Each row of a before or after table is a point. The points were changed in one or more steps. Then noise was added and the rows were shuffled. The steps act on how far a point lies along the listed directions, d1 being the first. What was done? A step turns or swaps two directions, mirrors them in a line or flattens them onto one, adds a multiple of one to another, or multiplies one. Angles are multiples of 10 degrees, from the lower direction toward the higher: turns from -170 to 170, lines from 10 to 170 but not 90. Use the fewest steps. Two steps may share a direction if one is a turn and the other turns, adds or multiplies; they go together, in the order done. Otherwise the lowest direction goes first.

Directions:
(1): [ 0.36 -0.36  0.10]
(2): [-0.17 -0.04  0.49]
Before:
[[ 0.19 -0.49  0.49]
 [-0.36  0.18  0.52]
 [-0.38 -0.02  0.29]
 [-0.12  0.04 -0.02]
 [-0.24  0.28 -0.51]
 [ 0.21 -0.13  0.29]
 [-0.19  0.37 -0.48]
 [ 0.33 -0.26  0.38]
 [ 0.39 -0.34  0.10]
 [ 0.21 -0.18 -0.31]
 [ 0.19 -0.03  0.26]]
After, 11 rows:
[[ 0.35 -0.25  0.42]
 [ 0.29 -0.09  0.16]
 [-0.35  0.45 -0.28]
 [ 0.49 -0.20 -0.42]
 [ 0.19 -0.29 -0.38]
 [-0.40  0.38 -0.32]
 [ 0.09 -0.18  0.50]
 [ 0.26 -0.18  0.22]
 [-0.01  0.01 -0.15]
 [-0.30  0.03  0.27]
 [ 0.29 -0.56  0.36]]
Steps: mirror d1 and d2 in the line at 30 degrees

Directions:
(1): [ 0.25  0.43  0.33 -0.10]
(2): [ 0.09 -0.32  0.23 -0.45]
(3): [ 0.50 -0.04 -0.33 -0.05]
(4): [-0.22  0.27 -0.31 -0.39]
Before:
[[ 0.41 -0.04  0.20  0.19]
 [ 0.10 -0.07 -0.17 -0.01]
 [-0.02  0.57  0.42 -0.18]
 [-0.03  0.17  0.03  0.44]
 [ 0.01 -0.71 -0.57  0.01]
 [ 0.69  0.03 -0.07  0.01]
 [-0.12  0.52 -0.38 -0.01]
 [-0.47  0.03  0.55  0.52]
 [ 0.14 -0.01  0.41 -0.05]]
After, 9 rows:
[[-0.20  0.01  0.42 -0.06]
 [ 0.38  0.05  0.14  0.05]
 [-0.09  0.06 -0.13  0.11]
 [ 0.08  0.40  0.10  0.57]
 [ 0.18 -0.31  0.59 -0.49]
 [ 0.20  0.23  0.21  0.25]
 [-0.33  0.07 -0.60  0.11]
 [ 0.28 -0.06  0.37 -0.11]
 [-0.48 -0.03  0.04 -0.01]]
Steps: flatten d1 and d4 onto the line at 140 degrees; turn d2 and d3 by 100 degrees

Directions:
(1): [-0.22  0.57  0.15 -0.14 -0.45 -0.01 -0.04  0.34]
(2): [-0.28 -0.17 -0.06  0.34  0.20 -0.40  0.11  0.54]
(3): [ 0.08 -0.47  0.57  0.03 -0.37 -0.05 -0.18  0.08]
(4): [ 0.44  0.25  0.18 -0.17  0.25 -0.54 -0.25  0.00]
(5): [ 0.26 -0.05  0.17 -0.32  0.31  0.39  0.21  0.48]
(6): [-0.03 -0.28 -0.47 -0.42 -0.16 -0.06 -0.42  0.21]
Before, 14 rows:
[[ 0.15  0.03  0.26 -0.30 -0.37  0.03 -0.69 -0.58]
 [-0.01 -0.72  0.36  0.09  0.24  0.07  0.00  0.00]
 [-0.09  0.55 -0.10  0.25  0.32 -0.56 -0.08  0.04]
 [-0.13 -0.03  0.00 -0.14 -0.36 -0.04 -0.50 -0.75]
 [ 0.28 -0.17 -0.06  0.09  0.36  0.21 -0.15 -0.49]
 [ 0.02 -0.22  0.10  0.06 -0.05  0.35  0.20  0.19]
 [ 0.42 -0.71  0.09  0.02  0.23 -0.27 -0.13 -0.18]
 [ 0.08 -0.14  0.30  0.80  0.25 -0.19  0.13  0.05]
 [-0.07  0.11  0.23 -0.19 -0.50  0.14 -0.16 -0.23]
 [-0.17 -0.06  0.31 -0.18 -1.13 -0.03 -0.30 -0.06]
 [-0.12 -0.73 -0.25  0.10  0.25  0.15 -0.01  0.12]
 [-0.06 -0.20  0.12 -0.04 -0.12 -0.06 -0.08 -0.09]
 [-0.31  0.55 -0.03  0.44 -0.07 -0.39  0.42 -0.22]
 [-0.11  0.53 -0.81 -0.25  0.29  0.34  0.03  0.42]]
After, 14 rows:
[[-0.20 -0.56  0.03  0.25  0.26 -0.17 -0.04 -0.12]
 [-0.24 -0.59 -0.19  0.37  0.35  0.00  0.18  0.06]
 [-0.12 -0.16  0.11  0.02 -0.10 -0.09 -0.07 -0.12]
 [-0.08 -0.12 -0.16  0.13 -0.08  0.25  0.13  0.06]
 [ 0.27 -0.62 -0.03  0.26  0.31 -0.47 -0.04 -0.19]
 [ 0.00 -0.14  0.35 -0.13 -0.29  0.08 -0.36 -0.59]
 [-0.12  0.11  0.37 -0.09 -1.12  0.04 -0.20 -0.35]
 [-0.12  0.11  0.05 -0.08 -0.21 -0.18  0.16  0.20]
 [ 0.16  0.11  0.43 -0.22 -0.32  0.08 -0.52 -0.63]
 [-0.01 -0.33 -0.05  0.53  0.17 -0.26 -0.16  0.25]
 [ 0.03  0.58 -0.38 -0.18  0.36  0.48  0.24  0.42]
 [-0.04  0.15  0.23 -0.18 -0.53  0.19 -0.17 -0.32]
 [ 0.10  0.28  0.09 -0.01  0.25 -0.37 -0.17  0.30]
 [ 0.26 -0.29 -0.06  0.08  0.36  0.13 -0.16 -0.32]]
Steps: add -0.3 times d1 to d2; flatten d3 and d5 onto the line at 140 degrees; multiply d6 by 0

Directions:
(1): [-0.59  0.14  0.25  0.09  0.01  0.25  0.49  0.24 -0.14]
(2): [ 0.00  0.21  0.40  0.20  0.51 -0.08 -0.20  0.14  0.49]
(3): [-0.18  0.40  0.36 -0.17 -0.15  0.14 -0.43 -0.41 -0.28]
(4): [-0.21 -0.34  0.14 -0.22 -0.42  0.23 -0.08 -0.11  0.59]
Before, 11 rows:
[[ 0.10  0.08 -0.14  0.03  0.00  0.11 -0.21 -0.17  0.12]
 [-0.20  0.08  0.30 -0.10  0.07  0.14  0.03  0.10 -0.05]
 [ 0.34 -0.16 -0.35  0.14  0.04 -0.13 -0.06  0.04 -0.02]
 [-0.07  0.30  0.26  0.07  0.08 -0.16  0.13  0.08 -0.10]
 [ 0.44 -0.16  0.11 -0.09  0.06 -0.12 -0.36 -0.17  0.21]
 [ 0.18 -0.07  0.08 -0.16  0.15  0.05  0.03 -0.07  0.37]
 [ 0.04 -0.58 -0.12 -0.05 -0.14  0.12 -0.04  0.18  0.70]
 [ 0.12  0.48  0.31  0.20  0.32 -0.06  0.02  0.24 -0.10]
 [-0.47  0.38  0.33  0.17  0.41  0.11  0.32  0.25 -0.46]
 [-0.02  0.07  0.24  0.04  0.14  0.08 -0.25 -0.08  0.35]
 [ 0.17 -0.52 -0.21 -0.07 -0.35  0.08 -0.02 -0.09  0.33]]
After (11 x 9):
[[ 0.38 -0.25  0.15 -0.10 -0.04 -0.07 -0.34 -0.19  0.35]
 [ 0.04  0.44  0.19  0.16  0.24 -0.25  0.13  0.13 -0.35]
 [-0.20 -1.00  0.06 -0.32 -0.64  0.38 -0.13  0.06  1.41]
 [-0.21  0.06  0.30 -0.14  0.02  0.14  0.02  0.10  0.01]
 [-0.11 -0.04  0.28 -0.01 -0.01  0.18 -0.30 -0.10  0.59]
 [-0.01 -0.81 -0.04 -0.28 -0.71  0.28 -0.13 -0.18  0.87]
 [ 0.05  0.00 -0.07 -0.04 -0.05  0.15 -0.21 -0.19  0.23]
 [ 0.12 -0.24  0.14 -0.24  0.02  0.11  0.05 -0.10  0.59]
 [ 0.29  0.77  0.19  0.39  0.66 -0.24  0.11  0.32 -0.58]
 [-0.30  0.67  0.18  0.35  0.79 -0.10  0.38  0.34 -0.98]
 [ 0.40 -0.08 -0.37  0.22  0.11 -0.21 -0.04  0.07 -0.22]]
Steps: multiply d4 by 2.5

Directions:
(1): [ 0.16 -0.25 -0.62 -0.63  0.09 -0.22 -0.07 -0.18 -0.19 -0.05  0.09]
(2): [-0.36  0.10 -0.32  0.14  0.35  0.62  0.02  0.08 -0.34 -0.08  0.33]
Before, 9 rows:
[[ 0.43 -0.19 -0.11 -0.70 -0.36 -0.78 -0.12 -0.17  0.30  0.09 -0.25]
 [ 0.42 -0.12  0.41 -0.16 -0.48 -0.74 -0.20 -0.07  0.43  0.08 -0.21]
 [ 0.12 -0.09  0.10  0.16 -0.02 -0.05  0.08  0.08 -0.07 -0.05  0.02]
 [ 0.42 -0.24 -0.04 -0.44 -0.33 -0.72 -0.03 -0.21  0.13  0.08 -0.28]
 [ 0.10 -0.20 -0.49 -0.39  0.04  0.07  0.00 -0.12 -0.42 -0.04  0.13]
 [ 0.18 -0.04  0.02 -0.14 -0.01 -0.34 -0.05  0.01  0.11  0.06 -0.17]
 [ 0.23 -0.03  0.28 -0.02 -0.28 -0.41  0.04 -0.02  0.07  0.10 -0.07]
 [-0.16 -0.02 -0.22 -0.05  0.12  0.29  0.03 -0.12 -0.16 -0.05  0.06]
 [-0.08  0.01 -0.09 -0.11  0.21  0.06  0.09 -0.05 -0.19  0.10  0.13]]
After:
[[-0.11 -0.05 -0.14 -0.09  0.05  0.14  0.04 -0.15 -0.09 -0.02  0.01]
 [ 0.04 -0.05  0.06  0.18  0.05  0.05  0.09  0.11 -0.15 -0.08  0.10]
 [ 0.82 -0.31  0.27 -0.80 -0.75 -1.43 -0.14 -0.25  0.67  0.18 -0.67]
 [ 0.41 -0.13  0.40 -0.17 -0.51 -0.74 -0.22 -0.07  0.43  0.06 -0.19]
 [ 0.27 -0.08  0.06 -0.14 -0.14 -0.50 -0.06 -0.01  0.15  0.08 -0.24]
 [ 0.51 -0.29 -0.14 -0.56 -0.34 -0.60 -0.02 -0.20 -0.04  0.05 -0.25]
 [ 0.17 -0.06  0.25 -0.01 -0.23 -0.37  0.01  0.00  0.03  0.08  0.02]
 [ 0.74 -0.33  0.21 -0.56 -0.62 -1.24 -0.05 -0.28  0.40  0.15 -0.51]
 [ 0.02 -0.01  0.01 -0.15  0.16 -0.09  0.07 -0.06 -0.11  0.15  0.02]]
Steps: add -1.5 times d1 to d2

Directions:
(1): [-0.45  0.09  0.05  0.08  0.15 -0.46  0.59 -0.09 -0.02  0.60  0.04  0.12
 -0.16  0.25]
(2): [ 0.32 -0.67  0.19 -0.40 -0.08 -0.22  0.32  0.18  0.52  0.04  0.03 -0.21
  0.11 -0.05]
(3): [ 0.23  0.06  0.56  0.52 -0.31 -0.24 -0.30 -0.25  0.29  0.13  0.43  0.12
 -0.15 -0.06]
(4): [-0.33  0.21  0.61 -0.32  0.33  0.13 -0.30 -0.21  0.14  0.14 -0.17 -0.41
  0.36  0.13]
Before (10 x 14):
[[-0.12  0.17  0.35 -0.20  0.11  0.04 -0.08 -0.05  0.18  0.21  0.05 -0.19
   0.29  0.04]
 [-0.19 -0.17  0.06 -0.59  0.14  0.37 -0.24  0.14  0.15 -0.34 -0.33 -0.36
   0.34  0.00]
 [-0.01 -0.25  0.14  0.07 -0.19 -0.20  0.05 -0.06  0.20  0.19  0.17  0.02
  -0.03 -0.04]
 [ 0.08 -0.38  0.30 -0.43  0.10 -0.10 -0.01  0.01  0.51  0.08 -0.17 -0.50
   0.27 -0.04]
 [-0.37  0.27  0.08  0.05  0.28 -0.14  0.36 -0.04 -0.06  0.36  0.01  0.08
   0.04  0.14]
 [-0.43  0.26  0.03 -0.20  0.35 -0.20  0.17 -0.11 -0.16  0.17 -0.15 -0.17
   0.16  0.19]
 [-0.38  0.36 -0.08  0.16  0.10 -0.35  0.26 -0.17 -0.36  0.32 -0.03  0.21
  -0.23  0.13]
 [-0.33  0.26  0.15 -0.03  0.21  0.00 -0.17 -0.10 -0.12  0.09 -0.15 -0.10
   0.19  0.12]
 [ 0.03 -0.08  0.03  0.32 -0.17 -0.53  0.51 -0.12  0.17  0.43  0.42  0.24
  -0.34  0.23]
 [-0.04 -0.09  0.13 -0.41  0.08  0.12  0.00  0.14  0.02 -0.03 -0.29 -0.38
   0.38  0.14]]
After, 10 rows:
[[-0.38  0.39  0.70 -0.53  0.42  0.29 -0.38 -0.18  0.18  0.22 -0.17 -0.51
   0.61  0.12]
 [-0.11  0.52 -0.15  0.39 -0.07 -0.04 -0.25 -0.20 -0.51 -0.06  0.04  0.27
  -0.23 -0.05]
 [-0.30 -0.16  1.14 -0.50  0.15  0.01 -0.44 -0.23  0.70  0.12 -0.03 -0.62
   0.47  0.13]
 [-0.07  0.07  0.92 -0.31  0.09  0.10 -0.45 -0.12  0.34  0.08 -0.14 -0.60
   0.54  0.15]
 [-0.29  0.55  0.71  0.00  0.27  0.05 -0.64 -0.40  0.03 -0.05 -0.01 -0.38
   0.36  0.09]
 [ 0.26  0.20 -1.11  0.25 -0.17  0.34  0.07  0.22 -0.62 -0.50  0.04  0.42
  -0.33 -0.04]
 [-0.08 -0.11 -0.37 -0.15 -0.05  0.21 -0.05  0.11 -0.18 -0.15 -0.14  0.02
   0.07 -0.11]
 [-0.46  0.36  0.71 -0.09  0.32  0.00 -0.40 -0.32  0.11  0.24 -0.11 -0.34
   0.40  0.21]
 [-0.07 -0.08  0.61 -0.67  0.32  0.32 -0.58 -0.13  0.43 -0.11 -0.37 -0.81
   0.60 -0.04]
 [-0.19  0.55  0.27  0.22  0.23  0.31 -0.39 -0.16 -0.17 -0.06  0.02  0.00
   0.18 -0.02]]
Steps: turn d2 and d3 by -160 degrees; turn d1 and d2 by -120 degrees; multiply d4 by 2.5

Directions:
(1): [-0.38  0.02  0.43  0.35  0.01 -0.18 -0.01 -0.37 -0.55  0.22 -0.19 -0.18
 -0.47 -0.10  0.55  0.18 -0.04  0.17]
(2): [-0.59  0.53  0.01  0.26 -0.32  0.04  0.12 -0.40  0.17 -0.14  0.03 -0.04
  0.42 -0.17 -0.17 -0.59 -0.03  0.17]
(3): [-0.42  0.09 -0.21 -0.38 -0.27 -0.51  0.08  0.39  0.04  0.09  0.45  0.47
 -0.01 -0.41  0.36  0.20  0.00  0.03]
Before:
[[-0.08  0.04  0.11  0.41  0.06  0.00 -0.13 -0.40 -0.31  0.03 -0.25 -0.31
  -0.13  0.13  0.16 -0.03 -0.04  0.15]
 [-0.19  0.29 -0.21 -0.18 -0.19  0.16  0.18 -0.17  0.31 -0.14  0.15  0.14
   0.49 -0.17 -0.24 -0.56 -0.01  0.20]
 [ 0.12  0.00  0.12  0.25  0.11  0.32  0.09 -0.29 -0.11  0.03 -0.15 -0.22
   0.16  0.27 -0.14 -0.14 -0.07  0.09]
 [-0.03  0.22 -0.07 -0.04 -0.06  0.20  0.00 -0.08  0.24  0.04  0.05 -0.09
   0.13  0.03 -0.10 -0.17  0.07  0.01]
 [-0.46  0.32 -0.20  0.00 -0.07  0.01  0.06  0.00  0.27 -0.20  0.12  0.19
   0.65 -0.19 -0.26 -0.46 -0.03  0.07]
 [ 0.81 -0.55  0.46  0.13  0.67  0.31 -0.13 -0.05 -0.49  0.11 -0.40 -0.39
  -0.41  0.36  0.00  0.46  0.09 -0.14]
 [ 0.49 -0.33 -0.11 -0.02  0.30  0.21 -0.11  0.15  0.02 -0.10  0.00 -0.07
  -0.17  0.16 -0.30  0.16  0.02 -0.26]
 [ 0.18 -0.11 -0.01 -0.18  0.14 -0.06 -0.14  0.20  0.07  0.00  0.02  0.09
  -0.20 -0.08  0.17  0.34  0.01 -0.03]
 [ 0.40 -0.29 -0.16 -0.29 -0.05 -0.14  0.00  0.40 -0.05  0.03  0.34  0.18
   0.01 -0.13 -0.02  0.35 -0.03 -0.19]
 [-0.23  0.20  0.08  0.19 -0.04  0.04  0.05 -0.31 -0.06  0.04 -0.19 -0.14
   0.05 -0.07  0.00 -0.18 -0.07  0.05]
 [-0.29  0.13 -0.12 -0.05 -0.14 -0.14  0.07 -0.03 -0.14  0.14  0.14  0.17
  -0.04 -0.27  0.27 -0.03 -0.21  0.08]]
After:
[[-0.71  0.15  0.57  0.38 -0.12 -0.20  0.12 -0.71 -0.75  0.29 -0.20 -0.15
  -0.57 -0.33  0.88 -0.02 -0.06  0.45]
 [ 0.51 -0.20  0.11  0.24  0.30  0.48  0.04 -0.25 -0.09  0.03 -0.29 -0.30
   0.04  0.48 -0.21 -0.04 -0.07  0.03]
 [-0.89  0.11  0.51  0.46  0.07 -0.39 -0.02 -0.41 -0.80  0.24 -0.17 -0.06
  -0.41 -0.34  0.86  0.16 -0.15  0.30]
 [-0.29  0.20  0.25  0.21 -0.04  0.07  0.01 -0.37 -0.19  0.21 -0.13 -0.23
  -0.25 -0.03  0.32 -0.01  0.02  0.13]
 [ 1.29 -0.63 -0.55 -0.36  0.45  0.36 -0.26  0.57  0.33 -0.15 -0.10 -0.08
   0.14  0.60 -0.55  0.35  0.04 -0.29]
 [ 1.06 -0.08 -0.16 -0.02  0.48  0.93  0.01 -0.03  0.60 -0.45 -0.27 -0.33
   0.86  0.57 -1.32 -0.55  0.16 -0.27]
 [ 0.62 -0.37 -0.13 -0.22  0.31  0.11 -0.10  0.25  0.03  0.05 -0.16 -0.07
  -0.16  0.17 -0.17  0.31 -0.04 -0.24]
 [-0.18  0.27 -0.14 -0.13 -0.08 -0.05 -0.07  0.05  0.33 -0.17  0.14  0.15
   0.22 -0.21 -0.04 -0.11  0.03  0.07]
 [ 0.23 -0.21 -0.41 -0.51  0.01 -0.22 -0.01  0.54  0.07  0.15  0.31  0.43
  -0.01 -0.18  0.15  0.33 -0.18 -0.13]
 [-0.79  0.50  0.09  0.24 -0.56 -0.28  0.20 -0.34 -0.11 -0.04  0.38  0.12
   0.30 -0.52  0.19 -0.39 -0.10  0.18]
 [-0.53  0.42  0.25  0.65 -0.08  0.25  0.03 -0.73 -0.09 -0.19 -0.14 -0.35
   0.11 -0.06 -0.25 -0.62 -0.03  0.09]]
Steps: multiply d1 by 3; turn d1 and d2 by -140 degrees; multiply d3 by 1.6
